Each row is a point. Any point is a mix of the corners, with weights that add up to 1. It lies inside the corners' shape when no weight is negative. Is each point inside? If not, which corners have a negative weight?
In the rows, zero is written as 128.

Corners:
(1): [150  73 138]
(2): [ 91 129 170]
(3): [138 126 130]
(4): [225 141 157]
Points:
[175 125 129] => outside (2)
[146  98 137] => inside
[125  91 138] => outside (4)
[107 120 163] => inside
[149  91 138] => inside
[172  96 147] => outside (3)
[208 125 139] => outside (2)
[144 104 138] => inside

Corners:
(1): [ 85  43  48  85  62 161 138  91 117]
(2): [ 95 107 143 132  69 109 120 116  81]
(3): [131 122  66 102  99 108 111 120 124]
(4): [105 138 119 189  93  88 166 138 134]
(5): [129 220 191 142 233 153 131 143 197]
(6): [110 125 143 131 240 132 103 144 187]
(7): [132 119 129 149 115 129 132  68 134]
(8): [147  94 145 164 106 116 138 151 124]
(9): [105  90 104  86 124 100 156  77 135]
(10): [123  98  81 137 131 153 157 116 100]
Points:
[124  53  84 109  48 123 146  95  81] => outside (4, 5, 6)
[120 123 119 131 146 128 133 138 141] => outside (7)
[120 111  95 141 108 123 161 104 132] => outside (2, 6)
[121 117 132 110 144 127 123 128 150] => outside (4, 7, 10)
[117 130 128 160 123 112 146 126 140] => inside
[108  92  96 115  99 129 133 105 131] => outside (10)

Corners:
(1): [126 123  51 116 100  50 181 140 129 116 114 135 136 159 149 128 152 151
 136 134]
(2): [ 51  89  82 135 128 148 126 121  76 152 138  91 153 153 168  75 108  99
 111 151]
(3): [131 158 126 120 112  91 100 142 160  81 166 110 128 171 165 132 156 196
 226 113]
(4): [118  86 103 182 139 108 127 165 159 131 157 148  88 131  66  98  78 126
 159 164]
(5): [174 197 153 179 131 143 118  77 138  46 166 135  90 142 156 180 148 122
 139  72]
(6): [133 109  94 146  79 148 172 109 152 143  97  94 143  96 130 146  59 114
 113 162]
(7): [133 114  72 137 192  95 125 135 127 172  72 166 185 165 158 125 116 103
 109 164]
(8): [ 85  97 116 129  62 117 127 170 132 179 104 154 115 103 134  70 123 160
 114  52]
(9): [160 109 131 122 119 149  98  93 125 136  85 111 112 168  79 117 165 152
  89  71]
(10): [100 131 128  73 145  99 152 162 125  90  76  99 156  70 108  49 117 103
  84 156]
(11): [106 127  78 137 156 107 117 185  98 125 102 135 100 164 125 171  33 157
 118  95]
(12): [ 80 125 172 173 174 165 144 103  99 138  65 164 112 129 164 153 137  59
 203 152]
(13): [175 117  78 160 138 150  61 132  70 116 128 165 159 170 217 194 176 132
 145 130]
(14): [ 79 137 149  82 142 139 158  83 199  69 146  95 116  59 100 142 193 147
 145 108]
(15): [ 77  91  97 124 138 157 133 102  63 139  80 131 124 158 191  91  88 195
  40 138]
(16): [101  89 111 139 102 154 145 202 116 152  78 119 170 195 140  51 114 179
  76 140]
(17): [151 140 124 185 142  57 125 121 166 184 111  95 104 167  79 152 173 170
  92 139]
(18): [200 210 138  91 163 183 139  68  89  89 173 102 109 125 144 173 188 141
  98  88]
(19): [140 119 179  86 104 110 175 139 141 118 151 135 211 131 104  98 165 129
  87 118]
(20): [135  89 114 116 110  99 141 166 186 191  92 143  56 143 117 123 131 114
  99 121]
(21): [191 124 131 163 157 150 201 110 109 103 149  53 156 142 169 110 120 147
 107 145]
Points:
[117 115 110 131 117 123 132 144 115 137 107 148 132 148 141 118 114 125
 124 124] => outside (14, 17, 21)
[113 114 111 119 127 125 142 120 122 128 113 117 142 125 136 120 131 144
 118 130] => outside (5, 16, 20)
[125 129 113 136 135 117 136 127 125 120 115 126 131 137 140 126 136 129
 124 128] => inside
[119 123 118 138 136 133 123 127 119 127 119 121 139 141 139 119 126 141
 121 123] => outside (1, 20)
[115 116 118 130 127 121 140 133 124 135 102 122 143 141 146 116 133 136
 111 127] => outside (4, 18)
[123 128 130 123 140 167 120 122 112  86 123 104 118 133 143 115 118 131
 129 125] => outside (1, 7, 8, 17, 19)

Corners:
(1): [134 122  84 123 171 117 162  86 135 125 142 142 112 160 142 199  74 140
 187 172]
(2): [113 161 181  59  85 106 123 157 114 125  59 114 137 128 149 123 118 153
 148 138]
(3): [243  66  77 146 104  57 102 106  54  70 148 104 152 148 134  99 185  80
 211 147]
(4): [138 140 112  84 172 141 126 156 151 123  96 129 110 126 128 136  85 152
  94  93]
(5): [213 131 104 173 102 124 101  85  55  74 127  80 160 150 183 183 122  65
 221 120]
(6): [118 134 173 103 119 133 184 171 175  91 112 112 101  59  96 165  57 155
  98 108]
(7): [ 71  93 151  91 112 162 126 134 138 137 112 103 115  95 115 152 113 135
  60 136]
(8): [194 134 103 197 162  81 131 100  89  33 148 137 203 166 155 145 124  93
 170 128]
(9): [161  84 133 181 191 119  99  81 148  92 182 112 150 171 136 161 124 120
 166 104]
(10): [106 116 157 127 101 106 142 174  93 132  75 145 107  91 167 128 138  90
 133  88]
(11): [114 185 138 120 139 123 165 122 169 112 107 127  84 166 137 155 125  94
  66 132]
(12): [114 165 144 139 146 136 173 148 166 143  62  87 111  90  94 145  98 163
  85 116]
(13): [142 107 128  86  74 152 131 150  50  51  58  94 105  62 101 110 182 142
 143 111]
(14): [133 128 105  97 109 124 177 115 114 133 134 119 138 145  92 111 157 135
 125  81]
(15): [127 143 145  85 122 119 132 105 109 149 124 144 126 105  70 119 109  88
 106  97]
(16): [125 117  79 133 134  99 182  56 196 111  82 113 124 143 111 165 102 117
 115 108]
(17): [148 103 161  99  86 172 174 147 114 154  90 136 125 103 114  77 129  80
 114 105]
(18): [134 123  95 166 152 123 137  80 144 123 173 117  99 143 159 132  61 115
 143 110]
(19): [ 93 124 118 147  95 104 121 126 184 143 104 137  96 176 118 153  67 126
 120 138]
(20): [111 119 180  62  70 175 110 201 139 125  81 123 116  15 107  64 151 117
 123 122]
(21): [182 105  93 175 178  96 107 119  63  78 136  87 170 199 150 111 141  26
 220 115]
Points:
[152 115  93 138 135 101 133 104 115  92 129 119 127 152 135 153 116 103
 143 120] => outside (2, 9, 12, 17, 20)
[146 116 123 116 128 112 120 131 119  81 100 113 129 129 140 147 126 121
 148 128] => outside (12, 14, 15, 17, 18)
[150 115 105 138 118 107 132 110  98 107 103 109 138 141 133 128 128  98
 145 114] => outside (1, 6, 9, 11, 20)
[145 125 123 120 132 122 143 124 121 108 110 115 127 121 125 135 120 117
 137 118] => outside (19)
[118 131 136 104  97 120 149 127 129 130  85 123 104 118 115 119 138 132
 130 118] => outside (4, 5, 6, 7, 8, 21)
[148 106 120 131 105 106 138 118  85  86 107 113 129 123 136 144 114  96
 170 128] => outside (4, 9, 11, 12, 14, 20)

Corners:
(1): [175 103 175 120 116 134 170  86 167 110 126 137 170 178 119 187 120 126
 151 136]
(2): [138  75 110 105 158 121  65  92 143 124 170 142 186 156 136 116 122 104
  92 191]
(3): [190 176 107 116 177 153 109 120 131 130 176 115 146 188 135 160 153 156
 156 190]
(4): [113 120 104  84 201  98 137 147 166 151  83 187 140 130  86 146 145 173
  82  96]
(5): [120 136 102 101  89 108 178  65 135 154 137 123 112 107 126  60 159 115
 147 143]
(6): [222 129 106 140 124 169 115 129 166  89 141 154 156 180 132  55 146  98
 198 127]
(7): [148 140  74 123  92 165 171 114 134 125  83  74 169  90 153 171 119 165
 121 123]
(8): [ 90 168 100 134 100  59 104 129  81 155 134 126 104  44  80 142 148 121
 131 164]
(9): [ 80 143  67 143 158  80  69 177  69 112 108 117 143  60 130 131 152 103
 126 101]
(10): [208 142 123 115 148 148 179 140 146 127  86 161  91 149 132 182 143 151
 126 148]
(11): [120 136 146 168 126 141 198 114 158 116  87 141 189 179 125 132 116 106
 160 180]
(12): [139 156 106 196 182 143  82 101 141 137 154 194 154 122 117 132 176  72
  88 144]
(13): [151 132 174 140 145 122 133 124  65 156 195 173  80 123  48  77 119 156
  85 159]
(14): [127 159 123 223  84 181 122  72 107 156  91 116 155 188 166 125 128 157
  98 178]
(15): [109 174  83 159 118 189 115 113 131 164  99 164 163 162 150 110 155 112
  80 123]
(16): [ 60  66 105 166  76  98 122  86  85 184 214 170 142  85 134  95  99 167
 121 151]
(17): [190 139 166 165 152 194 106  90 138 163  94 113 153 171 168 100 109  99
 135 129]
(18): [174 134 201 119 148 159 131 119 159 105 147 170 156 208 156  92 108 156
 125 206]
(19): [143 164 110 191 118  47 138 187 130 164  81 130 176 125 132 128 105 109
 127 102]
(20): [120 170 122 142 148 119 128 179 130 169 160 126  46 116  94  95 139 147
 114 152]
(21): [157 158 114 198 116 183 138  92 162 213 108 118 189 136 120 155 195 150
  92 159]
Points:
[139 149 117 150 136 132 136 126 127 151 122 146 136 131 118 118 140 138
 118 142] => outside (1, 2)
[145 151 123 140 143 127 129 134 131 141 125 141 134 152 114 123 141 138
 120 153] => outside (7, 12, 16, 17)
[155 138 118 144 129 130 131 115 129 144 119 143 147 137 129 134 137 132
 119 142] => outside (11, 20)
[124 141 119 151 131 124 128 121 130 142 138 144 148 134 118 118 139 129
 120 154] => outside (10, 17)
[140 129 119 142 134 126 127 120 132 142 140 145 138 133 122 114 133 134
 128 148] => outside (15)

Corners:
(1): [ 91  95 155 100 106 124 140 129 179 135 146 128 217 143 112 160  65 164
  87 120]
(2): [139 190 206 153 146 194 183 184  82  94  98 188 145 189  62 166 107 152
 178 147]
(3): [101 125 144  98 181 156 148 118 112 121 100 156 103 118 101  98 172 151
 143 178]
(4): [202 129 132 129 158  98 121 117 105 164  99 118 146  73 122  78 139 120
 146  58]
(5): [113 153 107 144 133 161 108  89 107 160 128 120  97  45 114 102 140 121
 156 154]
(6): [112 141 127  93  92 102 161 170 193 150  80 102 148 157 162 168 134 115
  36  89]
(7): [123 124  97 121 107 163 129 152 196  84 150  76 191 173 101 151 151 140
  68 116]
(8): [143 116 155 131 121 137  85 161 133 142 137 111 101 111 153  25 146 129
 105  55]
(9): [133 162 114 132 142  94  99  95 132 161 122 123 118  87 167  67 159 133
 152 142]
(10): [206 144  70 123 154 105 158 139 108 149 161 100 110 110 166 111 149 151
  66 108]
(11): [ 59 109 101 109 150 109  78  77  81 126 146 139 102  90 109 144 179 153
 176 142]
(12): [123 151  95  98 154 135 132  67  81 113 190 162  93  88 126  75 155  99
 130 138]
(13): [104 157 104 145 136 178 130 103 146 113 106 164  84 109 109 126 106 141
 181 143]
(14): [167 100 114 123 103 144 159 208 122 132 112 120 167 154 142 126  87  99
  94 164]
(15): [167  76 155 161 124 163 115 162 167 134 120 141 153 190 107 157  86 166
  45 157]
(16): [161 129  62 109 137  76  85 136 123 166 187 101  86 113  98  68  93 100
 131 132]
(17): [109 149 107  97  96 164 150  65  57  93  98  91 113 141  92 104 158 148
 147 147]
(18): [111 121  86 158 205  99  97  98  87 155 129 120 116 139 111  61 132  95
 127 154]
(19): [149 122 181 113 118 107 173 180 153  85 119  69 151 141 126 160  95  90
  73 139]
(20): [185 106 137 120 105 132 200 189 134 193 139  81 140 188 134 133 133 101
  88  99]
(21): [149 122 155 215  76 197 221 186 114  82 100 181 137 148  90 162 100 166
 112 177]
Points:
[130 135 122 128 135 136 129 130 120 124 126 126 127 129 112 114 126 131
 121 136] => outside (20)
[117 126 128 133 119 154 139 136 126 124 122 136 130 143 111 121 122 135
 120 144] => outside (4, 10, 19)
[107 123 123 116 133 147 131 146 145 137 107 120 159 172  85 153 118 134
 120 136] => outside (8, 9, 10, 12, 19, 21)
[120 135 131 126 127 143 132 126 121 121 118 125 131 120 111 118 126 129
 128 142] => outside (10, 20)
